Every row gives one point. Examples show where two turns around zero, p and q, send a point. Write where each new point lands after one turn and then the other. Backwards means that the second turn is done in reverse. Each puzzle has new turns, and all numbers are rounded.

Turn p:
[10 26] -> [-27  -7]
[ 29 -41] -> [16 47]
[-39  15] -> [ 11 -40]
Turn q:
[ 60 -21] -> [64  2]
[-39  10] -> [-40  -5]
[ -5 -13] -> [  0 -14]
[-15  24] -> [-23  17]
Where do these land?
q, then p: [-16 -15] -> [22  4]
q, then p: [ 0 68] -> [-37 -57]
q, then p: [ 11 -28] -> [ 6 29]
q, then p: [  5 -25] -> [10 24]

Turn p:
[-35  30  -5  44] -> [-49  21  33  15]
[ 23  23 -34  10] -> [ 5  8 -4 47]
[-33 -42  30  31] -> [ -5  -6  50 -46]
[  9  20 -12 -31] -> [ -2  -6 -37  14]
[ 50 -32  42 -26] -> [ 62  13 -23 -37]
[-14   1 -20 -27] -> [-11 -29 -19   6]
Turn q:
[35 18 11  2] -> [ 30  22  13 -11]
[-51   8 -36 -29] -> [-24 -64  -7 -11]
[-23   3 -18  43] -> [-14   3 -49 -11]
[13 -6 49 35] -> [-14  60   2  -1]
[ 25 -23  -6 -51] -> [ 22 -22  40  34]
Where do these land?
p, then q: [-12  29 -24   2] -> [-22   1 -32  -8]
p, then q: [-47  45 -32 -30] -> [-48 -33 -51  11]
p, then q: [11 -8 39 -4] -> [ 23 -18  27 -11]
q, then p backwards: [15 -1 -4 15] -> [19  6  6 -4]
p, then q backwards: [ 19 -31  51  49] -> [ 45  46  45 -11]
q, then p: [  8 -66   1  -7] -> [-15  30  57  11]
q, then p backwards: [  6  32 -31 -25] -> [  1 -48  -1 -18]

Turn p:
[-33  37  38  -4  22  58  17   7] -> [ 11 -34  28  12 -54  48  17 -19]
[ -7  24  -3   1  49 -21  39 -32] -> [ 31 -39  30 -10  25 -15  26 -31]
[ 18 -32 -25  40  -6 -21  21 -43] -> [  9   5 -12  26  24 -63 -11 -26]
[ 24 -58   9  -2 -19  15 -47  44] -> [-18  37 -40  25  10  34 -50  34]
[-41   6  -2   8 -18 -26 -38  42] -> [-51  30  30   2   8  17  10  33]
[ 14  13  39 -46 -16 -21  38  38] -> [  8 -32 -35 -12   2  25  47  47]
[ 18  14  11  29  15  28 -37 -43] -> [ 26  -2  32   0 -28 -17 -53 -10]
[-17  -7 -24 -35 -24 -19 -42 -36] -> [-46   2  -4 -51   5 -23 -30  -4]
[ 25   3 -42   8  -3   7  49  24] -> [ 31  32 -30   8   8  -5  44 -23]
Turn q:
[  1 -29 -21  54  20 -22   2   1] -> [ -1 -47  20 -12  47  -3   9  -2]
[ 21  43  41 -42  30  11 -38 -34] -> [ 32  22 -19 -20 -61  -7 -18 -54]
[-15  30 -37  41 -41 -24  34   1] -> [-24 -46  -2  19  -3 -32  15  57]
[-46  -1  34 -23  21   1   7  21] -> [  7  30   6  22  11  -6 -55  -6]
[  7 -47  52 -16  -6   5  -8   5] -> [ -3  51  41 -20  12  10  -5 -19]
[ 41 -25 -43 -32  14 -26 -43 -11] -> [ 23   2 -46 -61  17  25  27  -6]
[ 12  56  15  53 -40  39 -20  21] -> [-32 -46  35  19 -68  28  -3  12]
[-34   6 -51  -7  -5   7  26 -27] -> [-26 -10 -49  30  19 -26  12   9]
[ 12 -32  10 -27   7   8  40  23] -> [24 42 14 24 27 10 16  9]
Where do these land?
p, then q: [ 29 -21  38  -4 -22  24  15  -9] -> [-23 -23  -3 -22  19  30  26  25]
p, then q backwards: [  1  -4  43  15 -14  39  71 -26] -> [ 22  71 -27  21  28  30  23 -26]
q, then p: [ -3  24   8  26 -13  35  35  -7] -> [-15  -3   9  51  -7 -29  10  10]
p, then q: [-33 -18 -20 -30   8  -7 -31  52] -> [-10   3 -25  57 -12  14 -36 -29]
p, then q: [-18  33  22  30 -35  24 -12 -53] -> [-37  22  31 -49  -9 -25  -9  40]
p, then q: [ -7 -36 -64 -25   1 -33 -10  39] -> [ 30 -21 -57  47  -5 -15 -31 -27]
q, then p: [ 31 -12  22  32  -8 -12  19  26] -> [ 20 -31 -15  28  -7  22   1  31]
p, then q: [-17 -18  -2   7  32 -31 -14 -13] -> [ 17   0  10  -9  16  -5 -28 -38]
p, then q: [-24  54 -11 -56 -23 -39 -14  18] -> [ 19  71 -21  45   6   0 -27  28]
p, then q: [  6 -35 -58 -25  22 -23 -24  12] -> [ 31 -11 -55  13 -11  -5 -26 -43]
q, then p backwards: [ 37  33  23  29  52  23 -34 -39] -> [-16  23  -7 -11  30  58  40 -54]
